Each row of a before or after table is a point. The points were changed in one or more steps. Then noise was added and the rows were shuffled. The steps act on how far a point lies along the listed directions, d1 being the first. What was done? A step turns or swaps two directions, mirrors them in a line or flattens them onto one, adds a multiple of one to another, or multiplies one. Angles are multiples of 10 degrees, from the lower direction toward the higher: turns from -170 to 170, lines from 10 to 170 but not 90. Use the fewest steps. Two steps may share a direction if one is a turn and the other turns, adds or multiplies; they go together, in the order done. Otherwise the lowest direction goes first.
In the rows, 128 means zero.

Directions:
(1): [101 176]
(2): [ 80 101]
Before (11 x 2):
[[134 159]
 [ 63  91]
 [ 83 184]
 [ 92 113]
 [132 144]
 [ 73 128]
 [ 77  93]
 [176 155]
 [107 129]
 [146 113]
 [ 81 142]]
After, 11 rows:
[[ 88 106]
 [ 60  90]
 [ 62 230]
 [129 167]
 [173 155]
 [ 66 159]
 [ 66 138]
 [ 82  96]
 [148 108]
 [129 158]
 [101 141]]
Steps: multiply d1 by 1.6

Directions:
(1): [195 176 129 150 120  86]
(2): [123 141  37 141 149 135]
(3): [179  62 105 101  99 126]
(4): [ 99 116 119 185  61 111]
Before, 11 rows:
[[179 169 186 124 148 108]
 [163 126 119 142 121 109]
 [106 167 151 118 168 142]
 [113 103 117 115 123 128]
 [138 144 150 139 119 129]
 [105 107 125 135 125 128]
 [103 134 155 128 126 124]
 [142 111 114 152  89 108]
 [103 134 167 123 136 146]
 [125 104 115 132 136 128]
 [114 146 121 125 160 143]]
After (11 x 6):
[[232 142 112 147 112  78]
 [ 71 158 133 148 157 149]
 [244 247 196 178 125  49]
 [155 176 154 147 128 115]
 [ 69 148 163 126 145 137]
 [117  76 109 121 131 140]
 [ 75  81 122 114 139 153]
 [ 42 211 172 160 168 143]
 [203 108 100 123 105  98]
 [ 90  57 113  94 124 151]
 [ 46 140 178 125 152 170]]
Steps: multiply d1 by 3; flatten d2 and d4 onto the line at 10 degrees; multiply d3 by 2.5

Directions:
(1): [104  92 183 160 132 178  71 160  70 172 137 126]
(2): [164 151 201 145  98  98 192 133 102 135 158  73]
(3): [109 172 186 126 139  79  53  80 142  98 100 115]
(4): [139 119 136 111 152 105 152 171 102 141  13 119]
(5): [170 169  80 151 160 175 102 115 122 137 118  41]
(6): [ 56 158  87 106 138  94 146 106  44 142 145 112]
Before, 13 rows:
[[136 108  93 123 135 151 112 123 171 114 141 166]
 [135 108 119 129 137 152 143 153 130 128 124 129]
 [ 95 103 147 130 125 113 145 142  90 139 124 142]
 [114 142 139 135 129 101 130 115 117 136 159 129]
 [108 109 132 134 134 152  89 137 112 152 155 147]
 [113 105 158 118 109 109 120 146 114 123  96 164]
 [134 124 127 146 139 151 114 132 104 141 149  92]
 [ 95 134 150 137 124 117  82 114 116 128 140 142]
 [130 124 156 145 115 140 129 135 116 138 133 105]
 [129 121 123 129 128 135 113 125 147 122 110 142]
 [ 99 117  91 125 145 164 140 150  90 168 136 116]
 [106 121 164 129 125 107 136 127 126 131 145 149]
 [101 114 129 125 141 123  78 118 129 121 119 142]]
After (13 x 12):
[[117 101 155 131 119 125 147 142 141 133 154 167]
 [111 123 132 140 130 151 108 130  93 157 181 120]
 [130 122 167 140 114 104 133 123 149 128 170 155]
 [151 135  70 139 163 183 134 147 111 140 115  71]
 [112  91 142 112 108 115 151 166  97 135  89 169]
 [147  98 137 148 128 150 165 164 104 150 118 108]
 [100 127 119 119 127 114 126 121 118 126 115 146]
 [172 161  85 159 159 203 146 149  88 180 135   8]
 [ 64 106 178 110 113  69 118 118 100 120 141 174]
 [ 70 109 208 124  89  74 111 120 119 120 165 199]
 [142 130 143 150 140 150  89 121 124 131 146  90]
 [132 114 146 144 122 151 105 134 141 131 120 126]
 [109 145  50 121 144 149 130 104 109 130 172 115]]
Steps: turn d2 and d6 by -90 degrees; multiply d3 by 3; turn d3 and d5 by -60 degrees; multiply d4 by 1.6
